Every row gives one point. The points of each table are mixes of a few directions, plus a little noise. How many directions does each table use, and how many do they share? Where both have some left over, give the other angles between the two spaces (their principal angles), to ten degrees, smallest first.

First, 7 rows:
[[ -2  32  25]
 [ 35   7  -7]
 [ 70  20 -10]
 [-79 -24  11]
 [-56 -53 -20]
 [-14  13  14]
 [ 48   5 -13]]
Second (5 x 3):
[[ 69  10  32]
 [ 17   2   8]
 [ -5  -1  -3]
 [ 15   2   7]
 [-95 -13 -45]]
Directions: first 2, second 1, shared 0; angles 30

First (7 x 4):
[[ 29 -40  25  13]
 [ 30   2  18 -32]
 [ -3   3  32   6]
 [-28 -15 -26  42]
 [ 10  20  -2 -32]
 [ -1  53  48 -41]
 [-36 -22 -95  43]]
Second, 6 rows:
[[-11  -1   4  -8]
 [ 50   5 -17  39]
 [  7   1  -2   5]
 [-81  -8  28 -63]
 [-35  -4  12 -27]
 [ 70   7 -24  54]]
Directions: first 3, second 1, shared 0; angles 60

First (8 x 6):
[[ 12  34   8   4  -8 -16]
 [ 33  46  17  23  -1  -9]
 [ 35   8  10  37  21  19]
 [  2  21   5  -4 -10 -13]
 [-74 -95 -36 -52  -4  15]
 [ 27  11   9  27  16  13]
 [-16 -27  -9 -10   0   6]
 [-20   2  -5 -25 -16 -16]]
Second (8 x 6):
[[-17   4  15  16 -29  24]
 [-18   3  17  16 -30  23]
 [-22   4  19  20 -32  28]
 [-21   5  19  20 -37  30]
 [ 53 -11 -46 -50  85 -68]
 [ 23  -5 -20 -20  37 -30]
 [  1   1  -2  -3   6  -4]
 [  1   1  -2  -2   3  -2]]
Directions: first 2, second 1, shared 0; angles 90

First (10 x 9):
[[ 23 -42 -27   4  26 -19  28  -9  -4]
 [-25 -31 -33  22  -1  31 -17 -23  15]
 [-22  79  73  33 -28  44  38  29  16]
 [ -2  -7   0   0  14  -6 -58 -20 -10]
 [  9 -16  15  49  37  12   0 -22  -1]
 [ -8 -19 -25   7  -6  14  26  -2  12]
 [ 10  20   7 -54 -10 -40 -56   9 -21]
 [  3  11 -10 -47 -23 -24  -8  17  -7]
 [ -6 -19 -26  -7  -6   3   2  -4   5]
 [ 18  24  25  -7  -2 -15  44  24  -4]]
Second:
[[ -8 -43 -23  49  22  41  13 -30  16]
 [-34   9 -15   8 -15 -17 -12   9   6]
 [  1  -3  -2  -7  -9  28   2  -4   7]
 [ 16  26   6 -60 -30 -18  13  29  -8]
 [ 13  22  20 -44 -32  57 -11   1   5]
 [-23 -10   6  95  45 -35  24  -6   2]
 [  9  12  16  -2  16 -45 -21   6 -18]
 [-27   7 -11   5  -5 -28 -37   1  -3]
 [ 53 -21   2 -43   7  18  28  -4  -7]]
Directions: first 4, second 5, shared 4

First (9 x 11):
[[ 45 -49 -43 -21   8 -30 -95 -19  24  64 -77]
 [-48  54  36  19 -11  30  72   8  -5 -62  48]
 [-12  16  -2   1  -6   3 -14  -8  18  -7 -24]
 [-30  33  24  14  -6  20  52   9  -8 -40  40]
 [-27  35   2   5 -12  10 -13 -12  31 -21 -35]
 [-18  26  -4   2  -8   4 -23 -13  28 -12 -38]
 [ 21 -26  -7  -4   8 -10  -5   4 -13  21   8]
 [ 40 -52  -4  -5  16 -15  19  19 -45  32  49]
 [ 29 -37  -4  -6  13 -12   9  12 -31  25  32]]
Second (8 x 11):
[[ 19   9  48 -16 -38  -8 -37  69  11   5  79]
 [ -6  -9  17  12 -15 -26 -24 -54 -56 -50 -34]
 [-27 -27  25 -10  43  34  11 -34  11  -4  -1]
 [ 40  29 -34  38 -38  67 -26  51  35  52  22]
 [  4  21 -44  -1  25 -24  36 -14   2  14  -1]
 [ 19  21 -21  13 -34 -47 -11  -6 -38 -21 -12]
 [-23 -25  -4 -28  32   1  39  14  38  15 -32]
 [-21 -21  11 -11  25   1  14 -26  -1 -12 -22]]
Directions: first 2, second 5, shared 0; angles 50, 80

First (11 x 12):
[[ 16 -10 -11  10  22   0  11  47  10   4 -14  28]
 [  4  15 -15 -17  19   4  -4   9 -31  14  18  -3]
 [  8   2  25  21 -51   2  26 -51  32  -8   4 -33]
 [ -4   1   4   3  -3  15 -20  -5  15  -3  25  10]
 [-13  -4   5 -17   7  -6  -8 -28 -22  -2 -20 -18]
 [-69  -3  -9  -6 -26 -26 -19   3   4 -38 -15  12]
 [ 29   0   0  13   4  10  25   7  11  10   0  -1]
 [  0   1 -10  -5  21  14 -11  11  -3   2  11  14]
 [ 14  16 -20 -11  28  27   7  -2 -20  13  23  -3]
 [ 19 -10  14   0  -7 -41   5  27 -16  16 -29  -6]
 [ -4 -10  17   7 -14   1 -11 -18  20  -7  -1  -1]]
Second:
[[ -1   0   5  -2  -3  -7  -8  -1  -4   2   0  -2]
 [ -3  -2  15  -9  -8 -19 -25  -4 -13   6   3  -7]
 [  0   0  -1   1   1   2   3   1   2  -1   0   0]
 [ -2  -1   9  -6  -4 -12 -16  -3  -8   5   2  -5]
 [ -3  -1  13  -8  -7 -16 -21  -3 -12   5   1  -5]
 [ -3  -2  15 -10  -9 -19 -26  -5 -14   7   2  -6]
 [  6   4 -26  18  15  34  44   7  24 -11  -4  12]
 [ -2  -1  10  -7  -5 -13 -17  -2  -9   5   2  -4]
 [ -4  -3  19 -13 -11 -23 -31  -5 -17   8   2  -8]
 [ 13   8 -56  39  32  73  95  14  51 -24  -9  26]]
Directions: first 6, second 1, shared 1

First:
[[  1   1  -5   2   2   0   3  -4  -4  -7  -2  -1  -8  -4]
 [  6   6 -26   8  13   0  18 -18 -25 -38 -10  -7 -45 -24]
 [-10 -12  47 -13 -24   1 -32  33  45  68  19  12  81  42]
 [  6   7 -28   8  14   0  19 -19 -26 -39 -11  -7 -47 -25]
 [ -5  -6  25  -7 -13   0 -17  17  24  36  10   7  42  22]
 [ 11  11 -46  13  24  -1  32 -32 -44 -67 -18 -13 -79 -42]
 [ -3  -2  11  -3  -6   0  -8   8  10  16   4   3  19  10]
 [ -5  -5  22  -6 -11   0 -15  15  21  32   9   6  37  20]]
Second (9 x 14):
[[-10   1  12  11   8  -6   1   4 -15  -9  18   7  12   0]
 [ -9  -5  15  15   9  -6 -13   5 -12  -1  27   4  21  -1]
 [ 16 -20  -3   4  -4   7 -55   3  28  44  14 -18  17  -5]
 [-14   9  10   7   8  -8  23   2 -23 -25   9  13   3   2]
 [ -7  20  -9 -15  -3  -2  55  -6 -14 -35 -31  12 -29   5]
 [ 46 -23 -38 -26 -26  25 -62  -7  74  74 -38 -40 -19  -5]
 [ -6 -12  18  20  10  -5 -33   8  -7  12  38   0  31  -3]
 [ -8  -4  14  14   8  -5 -11   5 -12  -2  25   4  19  -1]
 [ -8  34 -20 -30  -9  -1  95 -13 -19 -57 -61  18 -55   8]]
Directions: first 1, second 2, shared 0; angles 50

First:
[[ 11  30  19 -16  -1 -30  13 -37 -13 -36   9   4  -7  -4   3  31  -7   2]
 [  5 -19   7  -6  -6   7 -11 -10   7   6  34  -8 -15   3   6   5  -8 -25]
 [ -9  30  41 -18  12 -25 -10 -50 -36 -12 -16 -13  39  26   8  49 -11  27]
 [ 10 -12  -4  -4  -7  42 -39 -13  -5  35 -43  -9  63  28   3 -11 -22  32]
 [ 50 -24 -35  -7 -34  65 -33  -4  30  16 -22   9  33   0   2 -40 -35   4]
 [ 11   8  15 -15  -5   2 -18 -36 -10  -4  -6  -4  25  15   6  20 -18  10]
 [-42 -12 -18  31  23 -23  33  68  11  14  13   3 -45 -19 -11 -27  45 -13]
 [-46 -29 -15  29  23 -27  34  71  20  13  52   0 -80 -25  -9 -25  49 -47]
 [ 43 -14  -7 -18 -27  50 -40 -36  13  10 -18  -2  46  15   8 -10 -41   8]
 [-37  71  19   9  31 -88  59   9 -39 -51 -25  11 -23 -19 -11  34  38  31]
 [  6 -29 -27  14  -7  16   8  36  28   7  25   7 -37 -18  -3 -33  10 -30]]
Second:
[[  7  -6  -3  -2  -5  16 -13  -5   2   9  -8  -2  16   7   2  -5  -8   5]
 [ 18 -31   0 -10 -14  68 -64 -24   2  51 -33 -17  76  40   8 -12 -36  23]
 [-39 -20  45  -6  23   8 -43 -24 -31  49   2 -36  48  52  10  35  -3  13]
 [  5  39 -25  12   0 -65  81  35  16 -73  29  35 -95 -64 -12  -8  34 -28]
 [-23   1  20   0  15 -18   1  -3 -14   5  11 -10  -4  10   2  19  10  -2]
 [ 25   4 -23   1 -15  11   8   7  17 -14  -9  15  -7 -18  -3 -21  -7  -1]
 [-20 -10  23  -3  11   4 -22 -12 -16  25   1 -18  24  26   5  17  -1   6]
 [ 27  24 -36   8 -15 -23  51  25  25 -52   7  34 -58 -52 -10 -25  12 -16]]
Directions: first 4, second 2, shared 2
